Each row is a point. Each copy is the shape, with its points in the same order, stretched, turned, moved and blurred by noise. Some copies are also mirrored. Which?

Shape (6 x 3):
[[-1.72  0.36 -0.61]
 [-0.98  1.42  0.60]
 [-0.92  0.88 -1.77]
 [ 5.34 -0.44  3.25]
 [ 1.16  1.77 -0.54]
 [-1.10  2.24 -0.23]]
Copy 1 (6 x 3):
[[-0.70  1.09 -0.87]
 [-0.78  1.86  0.68]
 [-1.69  0.35 -1.11]
 [ 2.68 -0.83  6.12]
 [-2.01 -0.12  1.73]
 [-2.38  1.54  0.13]]
Copy 1 is: mirrored
Copy 2:
[[ 1.10  1.31  1.04]
 [ 0.81 -0.71  1.02]
 [ 1.44  0.97 -0.57]
 [-5.20 -5.71  0.82]
 [ 0.12 -2.37 -1.02]
 [ 1.99 -0.56  0.85]]
Copy 2 is: only turned

Shape (9 x 4):
[[-2.98  0.96 -1.53 -2.16]
 [-2.45  3.50  1.73 -1.00]
 [ 2.26  1.71 -0.11 -2.08]
 [ 1.37  1.58 -1.60 -0.17]
 [-0.91 -2.69 -2.31 -1.27]
 [ 0.56 -0.50 -3.28 -2.75]
 [ 0.19 -2.29  0.86 -3.57]
 [ 0.63 -0.14 -1.85  1.01]
 [-0.35  2.57  1.37  0.98]]
Copy 1 (9 x 4):
[[ 0.12  2.71 -1.56 -1.91]
 [ 2.03  4.03  2.08 -3.85]
 [-0.92  0.58  1.80 -0.66]
 [-0.07  1.03  1.09  1.32]
 [-0.34 -2.58 -3.03  2.09]
 [-2.43 -0.17 -2.00  0.38]
 [-1.04 -2.07 -2.11 -1.07]
 [ 0.43 -0.96 -0.64  2.62]
 [ 2.00  1.76  2.00 -1.02]]
Copy 1 is: mirrored
Copy 2, 9 rows:
[[-3.88  1.18  0.02 -0.06]
 [-4.07 -0.82 -0.70  3.18]
 [-0.11  1.97 -1.72  1.78]
 [ 0.33  0.52 -3.11  0.31]
 [-0.16  1.36  1.64 -2.29]
 [-0.81  3.18 -0.98 -1.55]
 [-0.89  3.10  3.60  0.78]
 [ 1.03 -0.43 -2.07 -1.03]
 [-1.04 -1.88 -1.93  2.20]]
Copy 2 is: only turned
Copy 3, 9 rows:
[[ 0.76 -0.88 -2.73  4.03]
 [ 1.45 -4.09 -3.51 -1.53]
 [-0.42  1.30 -2.12 -1.39]
 [-2.56  0.56 -1.49 -0.38]
 [ 0.34  2.24  1.92  5.80]
 [-1.20  3.28 -1.45  4.10]
 [ 3.74  1.30  1.01  2.03]
 [-2.87  0.88  0.78  1.87]
 [-0.44 -2.80 -1.38 -2.35]]
Copy 3 is: only turned
Copy 4:
[[ 0.67  2.12  2.02  2.36]
 [-2.49  1.26  4.27 -1.04]
 [ 1.39  1.24  0.99 -2.87]
 [ 0.28  2.17 -0.31 -1.61]
 [ 2.26  0.20 -1.78  2.82]
 [ 3.42  2.05 -0.86  1.19]
 [ 2.77 -2.09  1.04  0.37]
 [-0.24  1.37 -1.88 -0.09]
 [-3.22  1.22  1.72 -2.66]]
Copy 4 is: mirrored

Shape (9 x 6):
[[ 2.04  1.45 -1.61 -2.85 -1.20 -1.12]
 [ 0.95  0.39 -0.48  1.74  0.44  2.08]
 [-0.53 -0.62 -0.44 -2.61 -0.22 -1.18]
 [-5.79  0.94 -1.95  3.60 -0.06  0.08]
 [ 1.18 -0.09  2.78  0.39 -1.63 -1.12]
 [ 1.22 -1.33 -2.16 -1.44 -1.14 -1.00]
 [-0.03  0.31 -1.78 -0.01  2.46 -0.84]
 [ 1.79  0.01 -2.58 -1.68 -0.87 -1.09]
 [ 1.80  0.40 -2.52 -1.47 -1.64  3.73]]
Copy 1:
[[-0.68  1.07 -1.22 -0.83  3.18  1.19]
 [ 0.99  1.07 -1.58  2.44 -1.65 -1.09]
 [-0.10 -0.52  1.49 -0.93  1.94  1.19]
 [ 3.37 -0.41  0.07  2.16 -5.36  3.21]
 [-3.34 -2.27  0.84 -2.62  0.72 -0.85]
 [ 1.11  0.85 -0.88 -0.79  1.41 -0.05]
 [ 0.98  2.36  1.04  0.52 -0.57  0.44]
 [ 0.83  1.62 -1.18 -0.65  1.83  0.33]
 [ 2.61  1.10 -3.87  4.68  1.00 -0.22]]
Copy 1 is: mirrored
Copy 2 (9 x 6):
[[ 0.78  1.44 -2.91 -0.85 -3.88 -4.53]
 [ 1.34  0.43 -0.58  2.21  1.15 -1.35]
 [-0.10  1.66 -0.79 -3.74 -1.49 -2.55]
 [-4.81 -2.00  4.66 -0.59  0.67  1.41]
 [ 0.45  1.86 -2.90 -0.73 -1.25  0.77]
 [-0.57  1.56 -1.92 -1.83 -0.13 -4.48]
 [-0.28  2.82  0.88  0.18 -0.10 -2.16]
 [-0.15  1.89 -1.92 -0.80 -1.49 -5.11]
 [ 2.57 -1.75 -1.59  0.46 -0.15 -5.31]]
Copy 2 is: mirrored
Copy 3, 9 rows:
[[-0.61  2.75 -0.85 -2.68 -0.41  3.22]
 [ 2.94  0.79  2.03  0.33 -1.37 -1.45]
 [-1.44  0.11 -0.86 -0.02  0.76  1.95]
 [ 2.18  2.75  1.44 -0.65  2.46 -6.74]
 [-0.62 -1.07 -2.66  0.34 -3.60  0.32]
 [-1.56  2.60 -0.03  0.36 -0.89  2.82]
 [-0.98  0.83  2.28 -1.17 -0.44 -0.67]
 [-0.90  3.23  0.29 -1.33 -0.54  2.75]
 [ 5.25  2.51  2.16  0.38  1.52  2.71]]
Copy 3 is: mirrored

Shape:
[[ 2.06  0.00  0.50 -0.82  0.01 -1.10  2.27  2.88]
 [-0.80 -3.05 -2.15  0.28 -3.13  0.27 -0.37 -0.07]
 [-0.78 -2.07 -1.80  0.41 -1.17 -1.16 -0.63  1.21]
 [ 3.07  0.67 -3.37 -1.65 -0.69  1.00 -0.74  1.02]
 [-0.86 -0.37 -0.23  0.51  2.27  2.30 -0.27 -3.60]
 [ 2.43  2.76  1.63 -0.65 -1.66 -5.01 -1.57 -1.84]
 [-0.81  0.83 -2.53 -2.82  2.03 -0.66 -3.77  1.24]
 [ 1.99 -2.67 -0.03  3.40 -0.93  0.12 -2.81  1.35]
 [-1.29  3.18 -0.83  2.48 -1.89  3.04  2.08  2.13]
 [ 0.28  0.75 -0.69  1.48 -1.64 -1.83 -0.80  2.28]
 [-1.12  2.17  0.26 -0.51  1.47 -0.06  0.77  2.90]
 [ 1.31 -2.71  1.55  2.69 -3.00 -1.11 -0.10  1.23]
 [-1.14 -0.15  3.93  1.35 -0.95  3.26 -2.39  0.41]
 [-0.89 -1.34 -0.23  1.44  0.51 -0.08 -0.78  0.60]]
Copy 1, 14 rows:
[[-1.33 -2.64 -1.16  3.10 -0.97 -0.67  0.73  0.32]
 [ 0.32  1.47  3.31 -0.34 -1.32  2.35  0.38 -0.68]
 [-0.24  1.03  3.22  0.20 -0.78  1.05  0.10  0.55]
 [ 2.02 -2.93  2.03  0.08 -3.24 -2.11  0.91 -0.77]
 [ 0.76  1.49  3.13 -1.62  4.08  0.20 -1.00 -2.55]
 [-1.31  4.71 -2.71  1.40 -4.55 -5.07 -1.40  1.61]
 [ 1.33 -3.13  5.25 -2.94 -1.91 -3.22 -0.31  1.37]
 [ 2.46  4.43  1.05  2.50 -1.43 -0.46 -2.67  2.56]
 [ 2.07 -2.48 -2.02 -0.79  2.32 -1.69  4.10  0.14]
 [ 0.61  1.39 -0.16  1.38 -2.23 -2.53  0.91  2.65]
 [-0.04 -4.16 -0.25  0.23  1.34 -2.50  1.92  1.13]
 [-0.10  3.98 -1.82  3.25 -1.28  0.78 -1.72  1.35]
 [ 1.21  0.72 -2.63 -2.10  2.66  0.35 -2.01  1.20]
 [ 0.51  1.52  2.70  0.32  0.87 -0.45 -0.83  0.81]]
Copy 1 is: mirrored
Copy 2 (14 x 8):
[[-1.08  0.03 -1.51  0.97  0.84  0.41 -2.76 -0.19]
 [ 2.95 -2.56  1.06  0.16  0.15 -0.16  0.01 -4.00]
 [ 0.93 -1.56  2.09 -0.65 -0.29 -0.32 -0.62 -3.29]
 [ 1.23 -2.83 -0.90 -3.21  2.84  1.41 -1.88 -0.81]
 [ 0.64 -0.42  2.01  1.23  0.71  2.69  3.40  1.58]
 [-0.61  3.41 -2.43 -4.12  0.87  0.97 -0.97 -3.95]
 [-2.90 -1.11  3.87 -3.58  1.99  0.08  0.72 -2.15]
 [ 3.70  0.06  3.23 -1.14  1.46  3.53 -2.78 -2.50]
 [ 3.35 -0.99  1.44  1.55  2.73 -3.66 -1.37  2.01]
 [ 1.08  0.17  1.55 -1.81  0.95 -1.16 -2.46 -2.50]
 [-2.24  0.65  2.11  0.94  1.56 -1.97 -0.77  0.86]
 [ 3.40  0.78  0.48  1.29  0.48  1.58 -2.89 -3.43]
 [ 2.36  2.54  3.65  3.54  4.07  0.94 -0.07 -0.57]
 [ 0.55 -0.02  3.14  0.57  0.32  0.78 -0.12 -1.17]]
Copy 2 is: only turned

Shape, 15 rows:
[[-1.04 -2.96 -3.95 -0.30 -1.48 -2.38  0.46 -0.42  0.72]
 [-1.11 -0.07  1.20  1.86  3.28  0.34 -1.08  1.08 -0.71]
 [-2.25 -1.80 -0.76 -2.12 -2.11 -0.32 -1.20 -1.55  1.33]
 [ 1.33  0.96 -1.06  1.33  3.51  0.98  2.85 -0.54 -2.33]
 [-1.04  0.07  1.90  2.08  2.39  2.45  0.14  1.97  2.17]
 [-1.91 -3.71 -1.04 -0.79  0.00  1.76 -1.96  0.67  0.92]
 [ 0.93  0.18 -4.19 -1.21 -0.66 -0.18 -1.11 -3.26  0.38]
 [ 0.32 -2.98 -2.28  0.60 -1.42 -2.23 -1.83 -2.73  2.60]
 [ 1.80  0.01  0.92  1.55  2.05  2.04  4.02 -1.19 -1.49]
 [-1.04  0.78  1.00  0.12  1.04  1.02 -0.48  2.94  1.33]
 [-1.31 -0.22  0.47  2.38  2.60  3.24 -0.59  2.53 -0.66]
 [ 2.82  1.85  0.82  2.90  0.57  1.38  2.19  1.21 -3.51]
 [-1.35 -2.42 -0.98 -0.17 -1.36 -1.15 -1.95 -2.74 -0.49]
 [ 3.76 -0.56  0.17 -0.87  2.53 -0.28  1.32 -0.02 -2.00]
 [-2.82 -1.88 -2.37 -1.83 -1.22 -3.05 -0.95 -2.66  1.04]]
Copy 1:
[[-1.04  3.35  3.20  0.95  1.52 -1.55 -3.02 -3.63 -3.76]
 [-1.17 -2.42 -0.59  0.85 -1.44 -3.25 -2.65  3.22  0.02]
 [-0.66  1.56  1.72  1.19  1.20 -1.86  2.24 -3.59 -4.10]
 [-3.45  0.31 -0.39 -2.82 -2.57  0.66 -4.46  1.81  0.73]
 [-2.33 -3.22 -0.60  1.75 -0.70 -1.19 -2.08  3.75 -0.28]
 [-3.47  0.74  2.37  3.55 -0.52 -2.98 -0.94 -0.80 -3.79]
 [-0.21  2.63  3.86 -3.01 -2.10  2.02 -0.51 -3.83 -2.06]
 [-0.14 -0.41  4.26 -0.35 -0.33 -1.46 -0.37 -4.20 -4.77]
 [-5.17 -2.32 -1.15 -2.47 -2.92  0.55 -2.63  0.40 -0.36]
 [-0.32 -0.59 -1.42  2.62  0.19 -1.01 -1.53  2.37 -0.56]
 [-3.21 -2.35 -0.17  2.26 -2.30 -2.25 -3.49  4.09  1.30]
 [-2.75 -2.79 -2.38 -0.97 -4.56  0.02 -3.87  0.45  3.12]
 [-1.11 -0.40  2.54 -0.04 -0.93 -3.14  0.83 -3.71 -3.31]
 [-3.23 -0.13 -1.34 -1.64 -3.62 -0.07 -3.33 -0.13 -2.42]
 [ 0.81  2.68  2.76 -0.56  2.46 -2.20  0.86 -4.00 -4.47]]
Copy 1 is: mirrored
Copy 2 (15 x 9):
[[ 1.56  2.55 -1.86  3.34 -1.57  2.93  0.85  3.26  0.74]
 [-0.25  1.19 -0.32 -1.08  2.54  0.10 -0.87 -0.96  0.90]
 [ 0.71  1.54  2.76  0.64 -2.90  0.24  0.27  2.61 -0.55]
 [-2.89  4.48 -2.90  2.67  3.70 -1.44 -0.53 -2.73 -0.15]
 [-0.20 -0.47  0.98 -2.23  3.09 -1.02  1.44  0.53  0.39]
 [ 1.00  1.85  0.00 -1.66 -1.96  0.85  1.31  2.77  1.96]
 [-0.56  6.22  0.61  2.02 -0.87  0.64  1.05 -1.20 -2.87]
 [ 3.73  2.33 -0.16  0.87 -2.04  0.87  1.14  2.23 -2.25]
 [-1.98  2.79 -2.83  2.31  3.36 -3.74 -0.34 -2.06 -0.45]
 [-1.24 -0.73  1.23 -1.32  1.20  1.77  1.27  1.04  0.54]
 [-1.11  1.43 -0.79 -1.38  2.64  0.20  0.77 -1.28  2.54]
 [-3.27  1.13 -3.19  1.71  1.95 -1.19 -0.50 -4.54  0.31]
 [ 2.14  3.18  1.11  1.00 -2.30 -0.03 -1.16  0.74 -0.63]
 [-2.93  2.42 -4.11  0.61  0.10 -1.47 -0.49 -1.59 -1.77]
 [ 1.72  3.22  1.79  2.31 -2.09  2.12 -0.84  3.07 -1.35]]
Copy 2 is: only turned
Copy 3 (15 x 9):
[[ 0.66 -3.71 -1.42  1.99 -0.44  1.40 -4.75  0.19 -1.14]
 [-3.03 -0.36  0.85 -1.10  1.88  0.26 -0.36  1.98  1.44]
 [ 2.92 -2.36 -0.18  1.03 -0.56 -0.81 -2.10 -0.13 -1.21]
 [-4.53 -0.85 -1.29 -3.56  1.09  1.88  0.40 -0.91 -1.22]
 [-1.49  2.19  1.78  0.40  3.72  0.46  0.59  2.52  0.32]
 [ 0.29 -1.20 -0.25  1.65  0.75 -1.43 -4.03  0.08  2.16]
 [ 1.12 -2.77  0.88 -1.87 -0.38  0.68 -2.88 -2.33 -3.06]
 [ 3.69 -3.10  0.34  0.28 -0.24  1.85 -6.41  2.21 -1.68]
 [-2.00  0.28 -2.22 -4.17  1.39  2.39  0.87 -0.40 -0.73]
 [-1.44  1.73  1.43  1.89  1.58  0.55  1.40  1.49  0.12]
 [-3.30  0.90  0.96  0.17  3.42 -0.12 -0.06  0.76  2.38]
 [-1.94  0.04  0.01 -2.42  1.28  4.38  3.15  0.18  1.17]
 [ 2.36 -3.97 -0.24 -0.63 -0.56 -0.15 -3.72  0.31  0.14]
 [-2.38  0.35 -1.62 -2.92 -2.98  2.85 -0.48 -0.16 -0.80]
 [ 1.76 -4.89 -1.18  0.85 -1.12 -0.56 -3.88  0.48 -2.81]]
Copy 3 is: only turned
Copy 4 (15 x 9):
[[ 0.19 -3.42  1.68 -0.38 -2.34  2.55  0.02  1.25  0.44]
 [-1.77  1.73  0.12 -0.98 -1.89 -2.06 -1.09  0.45 -1.34]
 [-0.66 -1.40  1.90 -0.91 -1.28  1.47  2.05  0.88  2.10]
 [-0.24  0.09 -1.83 -0.96 -3.00 -1.87 -2.42 -1.94  0.06]
 [ 0.73  2.88  1.52 -0.81 -1.47 -1.24 -1.04 -0.04 -0.30]
 [-0.45  0.47  3.09 -0.45 -3.95  2.10  0.95  1.54  1.43]
 [-1.47 -1.87  1.65 -1.31 -1.78  2.08 -0.95 -2.59  2.80]
 [-0.02 -2.02  2.00 -2.47 -1.25  4.54  0.11  0.69  0.49]
 [ 1.45  0.77 -2.51 -1.24 -2.45 -0.59 -1.38 -1.14  1.16]
 [-0.36  1.37  1.39  1.35 -0.62 -1.68  0.36  0.08 -0.70]
 [-1.45  3.08  1.66  0.47 -2.93 -1.95 -2.15  0.10  0.44]
 [-1.25  1.43 -3.05  2.84 -0.42 -1.58 -2.30 -1.10  0.63]
 [-1.86 -1.14  0.90 -1.62 -1.71  1.88  0.74  1.23  1.22]
 [ 0.25 -0.10 -2.71  0.32 -2.72  0.79  1.05 -1.57 -0.90]
 [-0.90 -3.32  1.72 -2.31 -1.40  1.12  1.37  0.96  0.69]]
Copy 4 is: only turned
